Every row gives one point. Before rounding, the points of a table are all equally far from one centre. They may lie mostly on one side of it. Write the centre, to within rounding.
In the rows, zero is written as 128.

Points (7 x 2):
[[ 67 108]
 [148 153]
 [ 88 188]
 [124 184]
 [138 111]
 [ 99  93]
 [ 89  95]]
Centre: [101 142]

Points:
[[126 166  87 155 188 127 164  61 135]
 [133 114 175 158 163  64 142  91 107]
 [144 205  96 113 146 133 124  90 149]
 [113 149  73 132 158 127  92  74 178]
 [101 152 128 125 130 121  58  71  89]
 [161 182  71 163 163  68 109  64 122]
 [ 94 121 127 125 133  90  89 116 181]
 [175 182 141 127 162  92  88  65 109]
 [147 202 110 138 117  91  82  85  96]
 [ 93 123  85 151 101  80 162  77 145]
 [ 86 180  72 121 119 104 127  91  82]
 [121 141  81  85 159 146 119  63 135]
 [144 161  75 126 150 113  98  84  56]
 [117 124  92 118 178 149 170  98 127]
 [ 98 154 127 113 175  61  76  99  85]]
Centre: [126 141 112 137 146  98 120  92 120]

Points:
[[136 127 131 121 235 104  92  98 160 168 149 173 191 109 107 151 142 130
   93 110]
 [114 122 116 113 189  91  56  74 126 185 127 140 127 118 108 171 137 119
   97  73]
 [106 153 161 144 163 122 140  82  90 172 154 144 137 183  94 218 178  81
  186  88]
 [104 129 157 135 198 163 114 142 176 184 111 133 208 140 126 121 201 112
  142  96]
 [125 102 127 122 144 112 109 185 113 177 153 133 154  82 135 183 175 201
  138 134]
 [111  54  93 108 149 150 171 147 121 131 147  88 138 155 133 222 189 128
  159 115]
 [106  88 109 183 196  86 156 107  98 131 180 113 105  73 112 159 215 128
  132  68]
 [ 80 141  71 189 164 129 155 111  99 146 197  94 197  98 128 154 174 116
  174 135]
 [101  88 117 148 179 129 149 132 149  38 123 157 119 148  99 179 171 125
  117 111]
 [144 127 150 116 175 111  89 102 126 190 126  84 126 157 142 176 130 112
  195  93]
 [125  48 147 175 195 132 127 114 108 156 143 101 170 159  77 132 150 193
  146 152]
 [118 109 130 155 141 126 110 197 119 152 148 163 163 113  77 132 136 188
  114 102]
 [ 97  85  68 151 162  73 109 125 136 200 140 105 137 166 106 142 153  97
  105  85]
 [106  97 171 162 183 125  63  98 187 148 171 102 172 166 124 141 162 149
  147 128]
 [114 112 154 144 202  96 156  70  99 181 155 153 128 150  36 120 143 108
  155 124]
 [ 95  95 124 146 197  92 138 119 145 159 100 161 158  96  70  96 150 152
  156  75]
 [ 52  71 124 162 150 117 106 138 136 119 145 147 164 129 144 228 167 165
  115  91]
 [133  66 109 160 194 107 147 128 114 201 147 163 189 170 120 172 165 130
   87  95]
 [142  96  74  97 194  98 128  99 173 134 115  67 195 119  75 163 181 120
  157 108]
 [ 78  75 109 166 203  99 125 117 144 184 107 148 137 188 130 142 140 126
  118 126]
 [110  95 127 179 137 150 123 122 169 128 143 141 145 119 176 140 185  68
  168 133]
 [116 133 135 147 139 149 119  56 172 173 169 105 174 166 147 173 168 149
  118 110]
 [116 136 166 158 152 109 141  86 186 159 167 129 132 100 133 201 131 163
  115 143]
 [ 50 138 112 126 206 134 100 120 155 127 158 125 161  86 121 126 162 188
  118 125]
 [127  92  78 123 173 107  88 129 144 155 165 148 163 120 116 212 220 159
   85  92]
 [ 78  70 130 113 140 115 154  85 100 170 134 137 202 166 120 193 167 128
  138 180]
 [135  94  94 165 172 148 118 103 110 187  88 120 179 127 162 128 214 114
  131 143]]
Centre: [110 115 132 143 171 125 124 123 117 142 141 117 153 121  96 169 171 116
 135 120]

Points, 29 rows:
[[147 170  63 149  79 124  62 169  86 118 137 153 146 143  63  68  88  77
   96 154 122 155 108 120]
 [160 173  98 187 101 103  87 140 122 107 161  60 148 171 121 114 104 130
  130 176 138 131  73  48]
 [ 78 212 113 135  82 100 114  89 135 112 117 118 168 155 118  78 141 135
  152 135  71 131 113 121]
 [132 144 127 148  40 110 156 113 141 133  98 133 197 163 124  84 125  90
  151 132  81 151 101  85]
 [142 149 107 155  52 134 129 148 127 144 128 166 173 137 109 104  91 107
  170 140  85 137  73 142]
 [ 84 180  55 180  73 129  93  81 145 109 124 139 166 186  96  77 106 136
  141 138 158 140 127 128]
 [ 83 209 104 138  83  97  86 167 178 118 190  75 137 137  96 103 125 112
  144 125 131 117  76  98]
 [ 84 190  54 194 113  69 126 163 110 122 168 147 170 190 120 157  91 146
  109 144 134 131 121  82]
 [ 97 237  83 133  59 158  95 136  98 134 107 142 210 142 114 108 123 131
  155  91 139 166 122  89]
 [ 84 213 110 157 111 167 104 183 114 120 178 115 151 155  70 110  76 129
  130 159 125 158  70 135]
 [122 149  51 170  55  63 150 145 126 103 130  84 150 170 123  98  96  97
  119 141 130 142  79  88]
 [114 187  59 141  61 113 108 131 134 118 140 143 181 174  86 124 161 109
  124 189  67 144 107 110]
 [104 191  77 109  97  88 119 118 161 115 139  97 144 120 111  71 132  54
  135 152 106 134 135 126]
 [119 172  54 213  80 155 144  98 153 148 134 120 173 109  72 114  90 140
  141 148 122 164 112 114]
 [ 66 169 107 198  60 122 119 153 106 134 111  73 169 139  98 125 103  81
  110 183 108  92 113 134]
 [142 145  93 165  63  65  96 138 123 121 143  66 105 130  80  80 130 116
  145 163 127  87 133  79]
 [103 179  88 181  95 157 102 169  77 132 164 153 146 125 146 119 115 110
  105 212 115 107  91  93]
 [ 96 137  89 215 100 166 150 124 166 138 147  59 161 139 146  72 116  74
  125 136 113 137 127  65]
 [153 182 112 151  35 122 127 120 140 146 145 101 199 163 157 108  87 100
  151 142  92  93 113  74]
 [128 178 103 143 130 104 148  97  72 104 110 132 189 151  81 132 132 131
  122 111 124 156  86  92]
 [116 194 126 185 118 101 133  93 155 100 160 100 146 182  67 131 134 103
  146 171  92 132  94  81]
 [136 214 107 207  68 110 143 101 132 112 160  79 221 122 111 102 118 105
  153 130 120 147 152 105]
 [111 156 125 197 109 159 124 148 128  87 149 125 153 153  40  96 142 121
  102 148  53 144  83  92]
 [100 172 104 194 102  99 111 134 121  53  99 121 179 106  75 109 156 134
  125 174 139 130 116  84]
 [ 93 191  96 185  86 113 116 122 165 148 140 137 144 162  45  64 112  78
  161 159  89 103 113  60]
 [118 207 107 174  21 118  92 129 127 134 184 117 139 172 114  67 115 103
  128 191 156 103 140  63]
 [121 177  74 169 110 140 124 158 117 107 191 124 142 158 122 156  97  95
  106 180 136  61 116  53]
 [119 189 114 182  68 140  97 146 108 101 144 106 188 137 121 128 172 118
  116 190  99 126  87 139]
 [131 203 138 179  81 100 132 176  78  82 108 131 145 171  83 134 134  88
  125 122  56  96 123  77]]
Centre: [114 171 108 164  90 134 116 156 124 127 139 120 146 148 106 111 116 113
 124 129 124 142 143  84]

Points:
[[148 133 145  92 133 121 169 134 135 170 134 113 105 134 163 117  84 164
  100 129 140 131 195 146]
 [141 103 132 134 133 152 116 109 110 141 149 123 133 180 123 138  89 186
  130 146 154  96 202 140]
 [182 120 116 160 138 106 130  72 118 120 134 156 132 157 120 112 110 127
   91 111 124  89 212 155]
 [116 135 127 119 160 115 138 104 102 139 146 149 144 146 157  98 103 126
  146  69 164 136 227 133]
 [143 153 100 133 144 103 148 125 124 148 148 156 114 136 159 118 113 156
  141 159 159 117 188 172]
 [126 131 160 134  93  86 145  74 109 141 119 110 127 201 146 110 134 108
  141  95 122 108 209 164]
 [157 136 118 112 144 102 135  66 129 111 153 141 120 167 146 110  61 147
  109 118 160  98 209 152]
 [140 154 113 121 145 118 147 100  77 163 148 135 117 187 144 116  74 128
  152 119 159 114 153 136]
 [125 124 120 132 130 100 135  80 122 172 162 161 116 166 149 129 112 145
  131 113 147 136 173 183]
 [125 109 117  69 131 146 115 122 114 131 112 134 135 145 163 118  98 140
  133 133 170  93 193 167]
 [141 157 133 112 127 127 120  78 125 150 143  96 107 116 135 111 119 143
   79 135 140  96 238 143]
 [125 131 125 128 148 137 129 135 111 191 130 129 111 168 136  92 127 150
  115 115 116 108 224 175]
 [135 138 109 104 129 145 101 135 106 179 163 109 121 183 148 105 101 108
  144  84 161 103 183 139]
 [121 149 153 133 140 141 157  49 122 153 139 130 118 163 179 156 104 108
  139 145 137 118 231 134]
 [139 109 117 108 140 132 171  98  93 152 135 141 139 150 156 104 129 151
  124 118 139 110 225 162]
 [133 113 181 111 128 136 154  90 142 167 149 156  79 166 147 104 122 146
  149 114 111 115 188 149]
 [104 117 128 139 131  83 132 104  90 117 160 142 128 151 140  93 109 121
  114  93 166 119 207 135]
 [128 161 144 118 139 124 121 123 114 113  95 149 142 166 122 126  71 138
  146 113 162 106 249 172]
 [125 156 114 118 128 118 131 106 135 160 126 198 119 142 148 101 120 152
  112  91 160  99 219 163]
 [119 126 140  96 151 110 139  73  85 148 140 164 109 165 160 121 112 135
   86  82 125 127 214 133]
 [139 130 119 148 113 143 116  99 119 163 147 136 113 180 166  90 113 178
  127 108 163 131 211 144]
 [129 129 135 112 106 102 173  96 124 181 136 173 109 163 131 101 150 145
  126 135 161 128 175 127]
 [ 96 147 150  95 179 108 179 133 144 120 112 142 133 180 156 115 112 113
  104 114 124 128 185 152]
 [141 143 119 132 153 117 154 113 114 157 161 128 133 163 167 122 111 149
  108 120  97 123 200 183]
 [157 153 127 113 161 144 113  96  80 157 120 132 104 141 129 116 110 141
  132  80 115 108 178 175]
 [156 133 119  85 143  83 118 111 100 165 148 137 144 139 143 112 104 145
  140 145 151 132 204 156]
 [140 149 171  91 150  81 131 118 101 167 117 169 111 166 158 140 118 156
  111  98 120  74 184 118]
 [105 178 184 127 154 120 137  83 113 158 171 116 103 156 128 131 105 153
  127 132 155 121 167 133]
 [110  98 131  88 133 129 123 115 112 117 141 131 115 214 121 137 138 158
  124 100 116 107 217 127]]
Centre: [141 148 143 121 131 125 126 113 130 137 122 134 118 166 136 133 119 119
 121 118 142 114 194 128]
